Each row of a before or after table is a point. The points were changed in one or more steps. Then noise was added and the rows were shuffled. The steps act on how far a point lies along the listed directions, d1 being the first. Name the steps. A step turns or swaps two directions, mirrors them in a line or flattens them onto one, adds a multiple of one to another, or multiplies one. Angles are multiples of 10 degrees, from the lower direction toward the higher: turns from -170 to 170, lines from 10 to 170 but not 90. Use the fewest steps. Two steps may share a direction if one is a turn and the other turns, adds or multiplies; they go together, in the order done. Otherwise the lowest direction goes first.
In the rows, zero is written as 128.

Directions:
(1): [149  77]
(2): [179 149]
Before:
[[176 175]
 [120  84]
 [120 102]
 [154 173]
 [108 158]
 [128 170]
 [192 201]
 [107 101]
 [167 114]
 [186 193]]
After:
[[193 183]
 [103 110]
 [161 125]
 [190 185]
 [177 169]
 [116 144]
 [118  97]
 [122 106]
 [160 163]
 [133 156]]
Steps: multiply d1 by 0.7

Directions:
(1): [ 92  62 120 147]
(2): [ 89 131 118  62]
(3): [183  93  96  99]
(4): [143 105 198 107]
Before (9 x 4):
[[ 99 157 151 175]
 [123 145 170 141]
 [ 86  76 154 196]
 [175 147  66 151]
 [166 141 100 168]
 [148 133 184 201]
 [172 121 165  81]
 [107 108  63 151]
 [105 125 139 122]]
After, 9 rows:
[[135 114 120 124]
 [193 110 106 183]
 [158 127 100 115]
 [181  33 120 232]
 [184  97 133 121]
 [110 162 189 138]
 [117  90 190 172]
 [140 142 168 156]
 [ 95 179  72 106]]
Steps: add -1 times d1 to d2; turn d3 and d4 by -160 degrees

Directions:
(1): [ 93 131 142 197  66 153 161 144]
(2): [133 168 161 142 129  60 107 193]
(3): [136 118 163  56  94 157 164 175]
(4): [ 54  92 132 129 190 128 150 160]
Before, 11 rows:
[[ 58  80  78 205 109 162 167 106]
 [ 89 110  91 192 178 136  88  76]
 [ 91 105 148 156  90 189 163 133]
 [127 141 149 144 125  89 123 173]
 [147 139 140 141  40 167 149  94]
 [ 82 127 158 220  99 126 146 154]
 [ 80 153 110 183 222  28  79 151]
 [156 162 123 144 152  65  77 122]
 [105 151 167 141 191  81 118 165]
 [142  91 124  88 164 148 170 140]
 [152 132 127  84 155 149 132  80]]
After, 11 rows:
[[135 130 144 105 102 180 166 112]
 [125 123 119 153 208  74  78 105]
 [108 135 166  30 192  60 122 221]
 [115  95 127 154 131 155 184 136]
 [109 112  98 179 168 149 105  75]
 [156 151 100 161 101 126 101  49]
 [130 154 139 148 143  82 111 161]
 [165 147 162  76 113  93 117 170]
 [106 147 188 121 167  98 139 187]
 [129  92 126  36 191 153 101 122]
 [105  72  47 115 207 124 114  75]]
Steps: turn d1 and d3 by -110 degrees

Directions:
(1): [144 131 164 100 134  65 173 179 174 168  83]
(2): [154 126 136 170 108 150  45 167 163 116  70]
(3): [161 153  83 108  47 142 153 123 191 111 157]
(4): [ 85  94  56 126 152 123 100 118 172 199 133]
Before:
[[ 95  88  69 142 117 158  63  86 181 148 144]
 [149 136 177 140 123 111  66 126 110  86 134]
 [106 111  72 160 111 190  65  79  97 106 154]
 [141 134  98 145  73 181 112  93 127  83 150]
 [130 104 208 164 183 108 130 122  40 100 110]
 [156 173 161 134 108 176 138  60  64  42 201]
 [ 85 119 109  86 132 100 241  81  95 180 195]
 [ 97 115 102 144 133 138 157 122 167 153 145]
 [125 117 157  95 136  72 203 100 131 147 156]]
After (9 x 11):
[[114 106 139  90 123  75 204  91 147 154 160]
 [109 111 131 168 143 173  67  90  48  90 122]
 [ 84  89 103 160 160 158  87  97  97 140 115]
 [161 131  65 134  47 151 148  85 169 101 184]
 [ 83 114  51 129 170 166  95  37 128 164 208]
 [ 97 125 145  85 138  98 246  85  72 159 185]
 [112 124 172 151 147 122 170 138 120 120 132]
 [134 124 103 134  99 119  56 108 164 116 156]
 [129 105 205 157 154 138  86 112  72  83 104]]
Steps: turn d3 and d4 by 150 degrees; turn d1 and d3 by 20 degrees

Directions:
(1): [223 115 101 121 118 140 113 191 101 116 196 141 149 101]
(2): [145 111 188  82 187 145 160 149  79 169 131 104  58 140]
(3): [118  86  78 103 105 144 111 132  91 129  87 226  81 144]
Before:
[[171 134  96 148 106 122 120 138 127 100 164 141 148 133]
 [ 68 140 107 152 130 134  95 116 149 125  98 107 153 124]
 [ 99  88 116 104 114 127 112 118 118 151 107 181  86 139]
 [ 68 154 131 159  95 108 132 105 179 126  96 133 136 138]
 [238 136 139 128 165 124 141 209  82 144 218  50 148 109]
 [174 143 205 106 190 164 150 158  97 133 155  54 109 141]
 [ 70 161 100 155  80 113 102  70 172  96  69 125 166 139]
 [142 154 169 109 139 125 154 134 118 166 155  86 128  99]
 [131 125 112 129 131 120 137 143 123 117 111 160 120 121]
 [194 115 180 107 157 129 138 191 113 139 184  71 116 114]]
After, 10 rows:
[[110 104 170  95 153 127 137 123 115 172 122 122  74 140]
 [189 138 123 139 128 124 132 148 118 107 189 105 145 127]
 [ 63 146 139 149 151 137 110 112 147 139  99  74 146 127]
 [122 134  84 124  77 126 117 123 128 136 124 178 147  99]
 [142 114  55 133  78 161  84 139 111  78 102 219 139 145]
 [ 62 163 175 148 127 105 149 101 179 142 100  88 126 140]
 [180  90  64 127  71 130  85 183 121  95 149 198 145 112]
 [138 130 140 122 154 117 151 151 118 126 125 129 115 118]
 [ 71 179 183 142 142 109 142  73 168 128  92  30 147 141]
 [235 109   5 151  70 128  82 208  90  97 191 190 180 103]]
Steps: multiply d1 by 1.3; swap d2 and d3

Directions:
(1): [114 199 128 128 137 105 100 110 118 119  99 108 109 206 161 194 182 154
  66 180]
(2): [166  65 166 172 164 179 125 109 177  99 127 138  92 123 143 186 198 172
 154  88]
(3): [113  95 160  79  63 105 102  92 114  92 117 197  59 171 104 117 140 104
 185 162]
(4): [ 97 143 183 154 143 188  83 135  98  94 198 184 137  77 135 149 109  97
  79 178]
(5): [127 152 146 131 132  47  98 212  92  63 103 130 125  76 142 156 162 102
 149  75]
(6): [ 66  97 139  94 149 123 144 115 153 144 118  47  41  78 104 162 118  75
  97 137]
Before (12 x 20):
[[170 118 124 171 159 158 135 122 155 146 127  98 152 130 160 150 146 164
  129  94]
 [146  87 121 148 153 182 151 113 159 158 147 130 149 118 130 112 133 148
  131 116]
 [130  77 169 128 106 145 115 126 151  81 118 159  68 149 121 136 161 121
  177 134]
 [145  81 123 112 117 104 150 107 175 152 103 121 110 134 113  93 153 138
  197  83]
 [ 86 157 114  71  82  92 130 108  90 137 137 129  92 173 125 111 106  96
  112 178]
 [154  76  96 122 110  83 159 105 185 149  81  94  80 195 118 143 166 164
  187  89]
 [132 108  99 151 160 175 177 102 166 177 150  89 159 100 128 104  87 154
  118 102]
 [137  98 151 135 108 134 118  92 132  79 107 172  81 178 137 166 181 144
  154 154]
 [132 147 127 101  93  99  98  94 108 117 107 161 101 207 127 147 149 128
  113 164]
 [110  83 117 113 114 144 144 118 150 139 135 100 109 105 127 133 127 108
  144  92]
 [139 109 133 112 122 109 120 143 121 127 130 131 126  87 118  94 100 125
  156 124]
 [155  73 154 103 108 117 137 110 151 113 115 158  99 159 113  99 133 146
  184  98]]
After, 12 rows:
[[101 122 156  54  52  71  87  73  99  95  93 190  24 217 105 155 161  96
  143 192]
 [139 153  90 190 215 126 171 207 148 145 136  29 204  12 156 135 104 148
   93  31]
 [140 102 112 128 100 130 132 146 131 115 140 144 156 109 142 114 135 125
  174  71]
 [129 106 123 156 184 144 144 175 152 134 130  80 148  58 135 143 146 123
  112  73]
 [156  70 108 111  86  58 144 112 165 122  74 126  64 205 120 139 180 156
  215  88]
 [157 133 107 193 205 163 150 150 167 169 127  27 166  84 169 178 145 162
   77  72]
 [ 93 150 139  52  34  55 103 120  67  92 124 196  72 193 119 101 125  85
  165 178]
 [126  48 192  90  50 138 100  93 143  61 117 225  23 195 107 116 171 107
  228 164]
 [129  44 177  66  68 100 120  85 144  95 100 181  33 177  88 103 139 116
  209 118]
 [139  77 134  96  98  88 135 102 166 132  98 150  90 139 107  95 160 127
  218  86]
 [146 100 131 109 115 123 121 120 124 133 136 149 130 107 113  82  95 134
  156 139]
 [112  69 176  90  57 119 102  60 125  51  95 210   3 206 115 167 196 114
  189 182]]
Steps: add -0.3 times d6 to d1; turn d5 and d6 by -150 degrees; multiply d3 by 2.5

Directions:
(1): [109  89 145 106 196 141 187  87 129 135 103 107 116 104 172 193 209  68
 175 109 142 136 169 104 119 134  64 107 159 130  45 137]
(2): [ 87  35 143 191 102 109  74 114 141 194 134 147 124 217  97 159 137 154
 112  93 149 172 158 101 108 110 148 124  99 198  91 151]
Before:
[[120 124 130 135 129 131 127 126 130 131 128 129 121 143 125 141 142 118
  124 124 132 126 130 118 116 126 125 122 122 136 122 126]
 [119 100 138 157  92 115  91 129 131 151 139 144 132 175 103 122 103 164
  107 117 132 139 135 117 117 122 156 131 111 159 136 136]
 [133 131 126 132 107 129 115 129 134 138 135 131 131 138 122 121 114 138
  116 124 126 129 125 134 120 129 150 133 124 135 141 130]
 [116  94 128 149 119 120 114 120 127 145 131 121 122 154 126 139 128 127
  129 105 137 141 142 122 127 125 133 130 117 152 110 137]
 [111  96 128 164 108 117  89 126 124 163 131 138 130 170 112 135 123 147
  113 115 140 146 138 119 121 126 143 135 108 155 123 133]
 [121 120 131 146 112 128 111 131 130 140 137 136 126 148 112 121 112 140
  112 119 124 133 123 124 117 127 144 136 106 140 145 132]
 [131 132 126 119 128 131 127 130 129 133 129 125 133 115 139 133 120 125
  127 131 134 124 128 130 135 126 120 127 129 124 124 125]
 [129 133 124 117 142 128 150 118 124 121 119 120 127 115 141 134 145 108
  139 124 128 123 131 125 131 128 113 124 138 119 110 125]
 [118  97 127 148 119 119 113 119 126 148 134 137 121 151 126 139 133 137
  121 117 130 148 142 121 115 121 138 133 115 152 113 140]
 [114  98 136 127 149 132 135 108 128 148 120 121 121 135 133 147 163 113
  140 114 141 140 148 121 126 129 108 124 130 139  96 131]]
After (10 x 32):
[[113 104 134 147 121 126 115 123 131 144 130 134 119 163 119 147 143 125
  121 118 136 133 138 115 113 122 132 121 114 151 116 131]
 [106  83 139 168 107 122  94 122 137 164 138 142 122 179 103 137 123 144
  108 107 131 150 137 113 110 120 148 134  96 165 126 141]
 [102  70 142 152 133 123 110 110 131 171 127 128 122 168 119 150 158 128
  130 104 148 154 152 113 118 124 122 124 118 163  91 139]
 [ 72  10 143 219  87 100  43 112 137 223 135 155 125 248  86 165 136 171
  101  84 160 187 166  94 101 112 156 132  84 216  87 154]
 [126 113 130 141 107 126 110 125 135 148 136 134 130 150 121 130 120 139
  116 117 131 135 132 128 118 127 149 130 122 145 130 133]
 [ 91  34 135 188 101 108  80 113 137 184 134 131 121 210 105 158 133 146
  122  84 149 169 160 105 113 113 146 127  99 193  89 151]
 [ 91  37 137 189 100 105  79 110 135 191 140 150 118 208 105 159 137 154
  111  95 144 177 163 103 101 111 151 131  98 197  92 156]
 [136 145 123 110 130 133 133 132 126 124 127 123 135 104 142 127 119 123
  129 135 132 119 125 134 139 128 120 127 132 113 130 121]
 [139 159 119 104 143 134 158 125 120 105 120 119 130  95 146 122 140 105
  139 136 123 111 122 134 136 133 112 127 145 101 122 118]
 [ 80  17 152 209  74 101  51 115 143 208 143 159 127 248  81 154 118 181
   97  83 150 179 164  92 100 106 168 125  91 218  97 157]]
Steps: multiply d1 by 0.7; multiply d2 by 3

Directions:
(1): [151 132 116 162  75  76  32 115 119 125 149 183 133 193 152 190  89 127
 170  55 133 128 116 189 157 148 148 205 127 170 120 128 167 108  98 200
 101 126  94 152 203 119 137  84  91 119  87 108  77 138 152 187 145 124
 121 163 143  84 145  89 200  73 189 135]
(2): [133 175 108 150 101  59 107 125 111 140 182 137 114 150 123 165 197  75
  68  77 226 142 146 135 138 111 109 136 102  77  92 173 183 149 158 101
 171 145 141 152  72 227 119 123 175 160 180 207 104 145 177 174 134 120
 130 175  81 156 178 124 105 184 133  95]
Before:
[[123 144 142  98 162 154 185 109 138 126 105 104 136  90 114 114 143 125
  118 172 108 122 128 107 122 125 110  91 128 116 129 132 104 141 158  77
  148 134 164 116  92 118 126 148 132 138 134 111 151 114 118  99 130 138
  128  97 129 174 115 149 104 156  87 120]
 [120 123 143 123 124 158 120 120 135 122 130 129 132  96 155 117 108 130
  134 137  93 100 123 153 138 118 135 144 146 150 144 117 110 116 105 151
  106 135 115 129 165 125 103 125  91 112 102 105 125 137 131 107 122 123
  119 128 152 111 103 134 142 111 121 137]
 [146 121 137 149 102  87  41 106 109 142 152 161 125 156 160 183 136 123
  136  80 128 130 116 183 140 121 161 171 133 131 125 143 160 141 125 171
  130 139 128 137 150 136 115  85 124 150  99 129  95 123 135 158 135 143
  132 157 121 108 155 110 158  97 198 117]
 [175 127 130 167  58  83  10 105 134 125 133 190 133 192 150 193  74 123
  191  50 131 105 106 178 193 165 146 203 113 154 128 122 184 117 117 224
  103 115  99 166 228 112 131  87 105 107  81 117  75 126 171 178 150 132
  131 156 163  96 145  73 208  68 204 140]
 [146 123 129 135 135 117 118 116 121 120 139 143 144 148 140 133 145 133
  129 100 141 134 131 127 137 129 125 175 114 145 128 130 141 132 135 142
  109 121 115 138 146 150 160 109 130 120 136 135 119 141 135 152 110 132
  124 125 121 107 149 132 149 127 145 125]
 [ 93  94 152  89 163 194 188 126 136 127 102 108 121  86 107  90 146 140
  121 199  81 127 144  64 110 113 119  74 125 117 130 128  87 143 140  96
  120 135 146  94  99 100 138 169 117 123 140 121 177 119 110  64 115 144
  130  80 150 157  89 150  82 149  69 125]
 [158  96 103 165  80  94  23 134 130 126 146 176 147 194 132 185  71 120
  169  57  99 116 106 180 153 139 155 211 118 173 124 130 142  99  72 207
   87 124  88 155 210  97 140  90  78 104  58  88  62 122 159 177 134 137
  118 152 177  86 131  73 200  75 173 146]
 [157  91 122 164  79  82  26 122 128 128 150 196 149 184 153 193  77 149
  189  72 108 117 119 196 181 135 154 217 143 171 125 117 164 127  76 200
   72 119  90 143 237  78 140  67  63 124  69  74  78 121 155 170 137 139
   96 148 184  46 153  81 203  67 189 144]
 [109 128 118  99 193 205 236 131 138 147 106  72 151  52 127  41 158 132
   77 211 113 147 162  69  89 122 100  48 148  97 147 129  57 155 142  66
  152 131 160  95  27 102 133 186 167 159 170 126 193 110 124  57  95 130
  156  56 105 183  76 174  39 173  42 130]
 [143 146 110 113 139 117 145 139 136 156 115 115 118 129 119 117 146 143
   92 158 154 147 130 116 123 124 119 108 139 114 137 136 133 137 149 106
  161 142 137 129  88 156 115 160 170 143 143 159 120 122 110 124 125 120
  149 125 117 154 126 117  93 147 109 125]]
After (10 x 64):
[[111 111 123  96 199 226 234 131 143 142  89  75 157  54 132  36 126 150
  105 221  76 142 154  78  89 130 109  53 157 119 160 111  42 144 125  82
  130 124 155  91  61  63 137 183 143 146 145  96 199 105 109  49  96 131
  156  42 124 166  58 170  56 145  49 145]
 [ 98  87 153  89 162 202 179 126 137 125  93 115 128  92 113  93 125 154
  140 199  59 121 141  71 112 120 128  86 130 134 137 121  80 135 128 111
  108 131 138  95 123  77 140 162 102 113 122 101 174 117 101  61 116 144
  129  75 161 148  81 146  99 130  76 135]
 [161 110  95 174  69  71  13 133 125 128 165 178 143 202 130 201  96 101
  148  35 134 120 113 182 155 134 147 216 106 153 111 146 162 106  84 196
  102 131  93 161 191 134 136  89  95 117  75 116  54 129 176 194 136 133
  120 171 160  96 155  73 191  93 174 137]
 [124 136 145  95 164 161 182 109 137 124  97 107 139  92 116 114 129 133
  131 178  91 117 125 107 120 129 115  92 134 128 134 125  98 139 151  89
  137 133 159 112 106  99 129 147 122 133 121  96 152 115 112  93 132 139
  127  92 137 166 108 147 113 144  89 125]
 [146 126 127 136 132 114 123 117 121 120 143 142 142 148 135 132 152 127
  121  99 148 134 132 124 132 125 122 173 114 142 124 132 143 133 139 138
  112 120 119 140 139 156 156 112 135 124 140 142 121 144 136 154 110 131
  122 125 119 110 155 134 145 134 142 123]
 [175 143 124 171  52  57   7 104 125 128 154 187 127 196 145 204 101 100
  166  34 168 110 113 178 198 157 139 203 102 133 116 140 203 127 130 211
  123 121 106 174 200 149 126  89 127 123 102 149  69 134 186 195 148 128
  131 173 147 107 163  74 196  92 203 128]
 [140 143 114 111 146 128 152 140 137 152 106 111 118 121 119 108 142 148
   96 168 139 143 131 110 120 128 121 106 143 120 140 132 122 135 147 104
  159 141 138 126  89 144 116 164 167 139 138 151 123 120 101 115 124 119
  150 117 122 153 120 118  89 143 105 126]
 [142 129 134 151 103  81  43 107 103 143 157 157 122 154 154 183 150 113
  119  80 145 133 120 179 140 116 157 165 129 117 117 154 168 147 135 159
  140 142 133 139 131 153 115  87 134 155 111 147  96 125 139 161 136 144
  133 164 110 116 164 115 144 115 195 112]
 [123 125 142 130 118 150 110 118 133 123 137 134 132 104 157 123 109 127
  136 130  96 102 121 160 140 119 136 151 144 153 142 120 116 115 104 154
  106 135 113 130 170 131 102 121  94 115 100 109 118 137 135 115 125 123
  117 136 153 110 107 130 147 109 125 138]
 [160 111 114 174  67  52  13 120 122 132 171 200 144 195 154 208 106 126
  168  51 147 124 128 199 187 128 148 223 135 153 110 138 187 134  89 189
   87 124  95 154 217 116 136  65  81 137  90 106  66 128 176 190 140 137
   95 167 165  55 175  79 194  87 191 132]]
Steps: turn d1 and d2 by 20 degrees
